Each row is a point. Two turns around zero, p and q, are shown by what they do to some points. Write where each new point lands after one turn and then the other. Backwards means that the second turn is done in reverse. Each puzzle has new turns, and all numbers are rounded.

Turn p:
[ 39  17 -10] -> [ -6  10 -42]
[32 14 20] -> [ 21  18 -29]
[-47   5   3] -> [-9  9 46]
[-25 -36 -14] -> [ -7 -37  27]
Turn q:
[ -5 -33  19] -> [17 16 30]
[ 19  -9 -40] -> [  0 -45   6]
[-41  20  32] -> [-25  49  -7]
[ 27  22 -10] -> [  9 -20 -29]
Where do these land?
q, then p: [-13 -37  39] -> [ 25  45 -20]
q, then p backwards: [41 -5 -5] -> [ 18 -32  20]
p, then q: [ -7  -4 -15] -> [-6 10 12]
p, then q: [-20  46 -19] -> [-39  29 -23]

Turn p:
[ 33  18  -7 -11] -> [ 13  10 -17 -32]
[-49  -6  12  33] -> [-16  11  31  48]
[-37 -35  28  11] -> [-16 -28  37  33]
[  0  15 -11 -15] -> [-11   8 -17  -9]
[ 58  11 -24   0] -> [ 44  10 -29 -35]
[ 25  -1 -40 -20] -> [ 15  -6 -47 -12]
[-30  -1  41   3] -> [-28  -3  42   7]
Turn q:
[  2 -39  12 -28] -> [  6 -31 -17 -34]
[-19  -6 -22  10] -> [ -8  22 -21  -1]
[-6 24  8  2] -> [-2 12 23  4]
[ 24 -24  -3  -6] -> [ 11 -27 -18   3]
[-14  12 -56 -20] -> [ 36  44 -25  -3]
[12 33 61 42] -> [-44 -20  58  30]
Where do these land?
q, then p: [ 10 -46 -30  59] -> [ 14  19 -35  70]
p, then q: [ 13  18   4 -34] -> [ 23  15  -5 -30]
q, then p: [-19  37  -6 -23] -> [ -9  19  13 -41]
q, then p: [ 33 -22  -5  18] -> [ 28 -11  -6  31]
q, then p: [-14  33  21   2] -> [-20   8  33 -13]
p, then q: [-24 -21  16 -21] -> [-29  -2 -17 -24]

Turn p:
[ 19 -11 -69  28   8  -8] -> [ 20 -16 -20  55  36 -29]
[-19  -8  27  -9   0 -22] -> [-14   0  28 -24  -8  -9]
[-12 -14  42  13 -26  12] -> [-23 -26  16 -16 -24  28]
[-17 -15  29  -7  32  26] -> [  8  10  25 -24  16  39]
[-11  -8 -13 -17 -37   7] -> [  4 -30 -24 -20  -8 -11]
[ 52  -5 -52  -1  -5 -13] -> [ 41  -2 -24  48  -7 -33]
[-11  62  36  -7  27  -3] -> [-36  65  -2 -18  -6  14]
Turn q:
[-34  16  14  17  28  30] -> [-24  36 -28 -10  24  18]
[22 12 28  2 56 38] -> [  6  -8 -56   6  40  34]
[  2 -41  -9  -1 -46 -35] -> [ -2 -23  63   0 -16 -19]
[ 19 -20 -22  20 -34 -38] -> [ 12 -11  47  26 -10 -32]
[  6   9 -13  16 -13 -24] -> [ 15  11  16  16  -8 -19]
[ 12  44  62 -19  24  31] -> [ 25  11 -44  -8   4  71]
[ -9   4 -15 -26   6 -24] -> [ 16  -2  -1 -27 -12 -22]
[  8 -13 -45  -1 -45  -1] -> [-21 -17  22  20 -39 -33]
[-26 -11   0  -7  24  21] -> [-25   3 -18 -24  18   2]
Where do these land?
p, then q: [-26 -11 -25 -15  14   9] -> [ 17 -20 -23 -14  18 -12]
p, then q backwards: [-21  11  13  41  42 -64] -> [-36 -38 -21  65 -26 -11]
p, then q: [11 14 -8 16 21 34] -> [-18  10 -34  25   7  -3]
p, then q: [ 46 -19 -15   2  46  19] -> [ 18  -4 -24  60  18  20]
p, then q: [ 24 -13  27 -34 -31   2] -> [ -2 -31  25   9 -42  12]
p, then q: [  4  14 -35  -8 -46  -8] -> [ -2  -8  27   0  -8 -53]
q, then p backwards: [-25  -4   8  39 -12   9] -> [ -6  21  15  25  32 -12]
q, then p backwards: [-13   8  36 -42 -35  -2] -> [  6 -15  56 -21 -10  24]

Turn p:
[ 23 -20   8  -5  -1 -16  13  17] -> [ -7  -1  16   9 -25 -16  11 -19]
[-26  -1  14  33 -22  29   8   2] -> [ 30  11 -13 -24  19   5 -24 -27]
[  1  -8   4   1  31  19   3 -20] -> [ 25 -23  14  10  11  12   6  10]
[ 25  12  15  -4  26 -39  -1  13] -> [-33 -13  26  25   1 -29   2   2]
[ 14  11  23 -13  -3  16 -36  17] -> [ -6  19  30  -3 -11   7 -32  19]
[  7  -5 -11  -1 -23   3  16   4] -> [  3  16  -8 -13 -10  -4  17 -11]
[-23  -9  24   0 -26 -33 -17  17] -> [-31  -7 -16 -11 -20  -8 -36 -20]
[ -6  -6 -44 -10  -7 -34 -13  20] -> [-28  15 -38  28 -21  -3  10   7]
[-26  13  11 -11  26   4  17 -32] -> [ -2 -37   3  -9  31  23   9   5]
[-14   4 -14   2 -15  25  10  12] -> [ 11  25 -12  -7   7  19   4 -12]
[ 25   9 -31   9  13  26   0 -48] -> [38 -3 -3 -4 17 -7 32 45]
Turn q:
[-12 -10   6  20  15  13  16  17] -> [ 16  19 -10   5  10   9  25 -10]
[ -9  33  19   5 -24  29 -24  15] -> [  9  23  11  15  15  25 -44  -6]
[ 17  11 -26  21  -8   1  10 -28] -> [-18   4  -7   4 -44   3   0  -9]
[-32  -4  -1 -30  23 -18  20  28] -> [  5  -6  -5  23  40 -32  24  11]
[ 26 -17 -29  22   9 -23 -14  11] -> [-22 -22 -39 -19  -7  12  11  -9]
[-14  19  22 -12 -12 -14  -9 -23] -> [ 13   2  15  -4  -5 -27 -31   5]
[ 16 -14  12 -19 -25  -6  16 -27] -> [ 13 -26  29  -5 -27  -5   0  12]
[-20 -24 -21 -16  -2  -4   9 -18] -> [-13 -15  21   1  -2 -22  22 -17]
[ 28   6  17   9  24  21 -24  26] -> [ -3  21 -17 -20  20  37  -6  23]
Where do these land?
q, then p backwards: [-11 -18  -3  18  -1  16   1   3] -> [-5 -4 -1 -4 -4 12 26 11]
p, then q: [  3  52  22  25  35 -14  12 -38] -> [  9   6 -28 -34  40 -27  44  22]
p, then q: [ -7 -11 -15 -33 -18  12  12  17] -> [  0  14  29  31 -15   9  -7  -4]
p, then q: [-17  14 -15  18 -18 -14 -17  -9] -> [-34  -8 -16   8  15 -10   0  -7]
q, then p backwards: [ 5 -6 -7 16 34 -8 -8 22] -> [-19  19 -28   2 -18  -5  13 -11]
q, then p backwards: [ 12  -9 -13  21 -15 -11   9   0] -> [-14 -29  -5  -8  -3  -8   7  -2]
p, then q backwards: [ 10  -2  -4  17 -14  15 -13  22] -> [-15  23  17  15   3   8   1 -11]
q, then p: [  8 -11  14 -76   9  14  -6 -26] -> [-32 -18  38  12 -13  11 -40 -48]
q, then p: [ -3 -10  22  -5 -13  -9  10  10] -> [ 10   0  19   9 -16 -16   7   1]

Turn p:
[ -6  -3 -24   4  -3  30  29   9 -33] -> [-25 -10  -9 -39  -8   8  17  20 -19]
[-21  27  16  -5 -26  24  20  -4  12] -> [-43 -15  11   6 -16  -9   4 -26  -6]
[  2   3   5 -10 -29  12   5  12  21] -> [ -9  -4  -6   7 -28  -2  11 -25   7]
[ 34   8  12  54   3   7 -19  -3  19] -> [ 16 -37 -37  16  17  14 -32 -14   6]
[ 14 -20  41  -6  -8  -4 -12   0  12] -> [  7  -7   0  19  -3 -10  -2  -4  46]
[  8   9  -9 -13  21 -10  -9  12  -2] -> [ 25   0  13   2   7   4  11   4 -11]
[-16  14   3 -11  33  22 -12  16   1] -> [ -3 -11  24  10  18  28  24   3  -8]
[-24  -6 -19 -27 -18 -11  -2  -8 -31] -> [ -9  37  18 -34  -2 -10   7   0  -2]
[ -3  -6 -27  32  -2 -44  17  -3 -17] -> [ 15  16  -8 -20 -11  -6 -45  25 -25]
[  7  19  -5 -20  15 -29   2 -17   5] -> [ 19  11  16  13  11 -28   0   0 -19]
[  7 -45   8   2  13   3 -21 -12  14] -> [  9  19 -23  20  14  11   5  16  33]
Turn q:
[ 10  -5 -11  13   5  43   8  14  12] -> [-28  22 -23  -1  21  13  -5  16   4]
[-17  11  -6   6   4 -11  17  16  -7] -> [ 18  17  -5  -5 -15  -9   5  10  11]
[ 15 -33 -10  13  -7  -6   3   6  14] -> [ -4  -6 -28  11   2  17  -6 -22  12]
[ -6   5   7 -76  -7 -11   0  16   7] -> [ 46 -17  31 -15   7  32 -32  21 -13]
[ 5 19 24 11 -5 26 11  9 14] -> [-18  10  10 -11  23   3  13  18  23]
[ -2  18 -13  17  37 -15   2 -12   9] -> [ -1  -4 -19 -12 -19  -9  36   9 -18]
[  1  14  40   4  -5 -16 -53  17 -30] -> [ 14 -24  35  49  18 -33  12  11   2]
[ -3 -58  -6   6   0  -9   5 -33   0] -> [-25 -18 -13  12 -36  19 -20 -37   0]
[  8 -20  -8   9  -6  36   2   7  -3] -> [-27  18 -13  12  13  11 -18   1   3]
[-11  16  -9   0 -10 -16 -12   9   6] -> [ 21  -8  -6  -7   6 -21  -2   3   2]
[ 13  21  -1   1  -4 -19   7   9 -13] -> [24 13  8  0  6 -7 18 -8 -2]
[-13  12  -6  -3  -2  -3   8 -58 -10] -> [-21  -4  22 -31 -26 -17   0 -21 -24]
Where do these land?
q, then p: [  8 -10   1  -5   8   3 -12  -3  -9] -> [ -8  -5  -4 -11   7   8 -10   6   5]
q, then p: [-32   3   6 -14   1  15 -24 -15 -12] -> [ 13   9  22 -11  -7  14 -19  -4  31]
p, then q: [ 21 -10  -8   1 -31 -13 -18  -4  44] -> [-13  -1 -18 -25  16 -25  12 -39 -19]
q, then p backwards: [-31  43   9 -16  -6 -19   7  -3 -29] -> [  4   7   2 -37   1 -46  14  13 -24]
p, then q backwards: [-24 -26  38  30   8 -10  14  32 -12] -> [-39 -27  38 -27   5  18  10  10  14]
p, then q: [  9 -17 -40  -5 -15   1 -13  -4 -17] -> [ 20  18   9 -25  12   7  -4   4 -33]
p, then q: [ -4   7 -17  12  12  -4  12 -13   9] -> [  5  15  -2  19  -6 -17   1   3 -10]
p, then q: [  5 -30 -11 -25  -1  27   0   5  18] -> [  0  32 -15 -36   0   3   1  -3  15]
p, then q: [  1  -5  36  -8  10 -21  10  -8  -2] -> [ 11 -26 -10  12   3  -1  19   1  27]
q, then p: [ 32 -10 -15  14 -19  21   7 -11  11] -> [-20  16   8   8  33   3  10   7 -25]
q, then p: [15 55  0 16 33  0 16 23  0] -> [  8 -36  20  -4 -34 -20  15  22 -36]
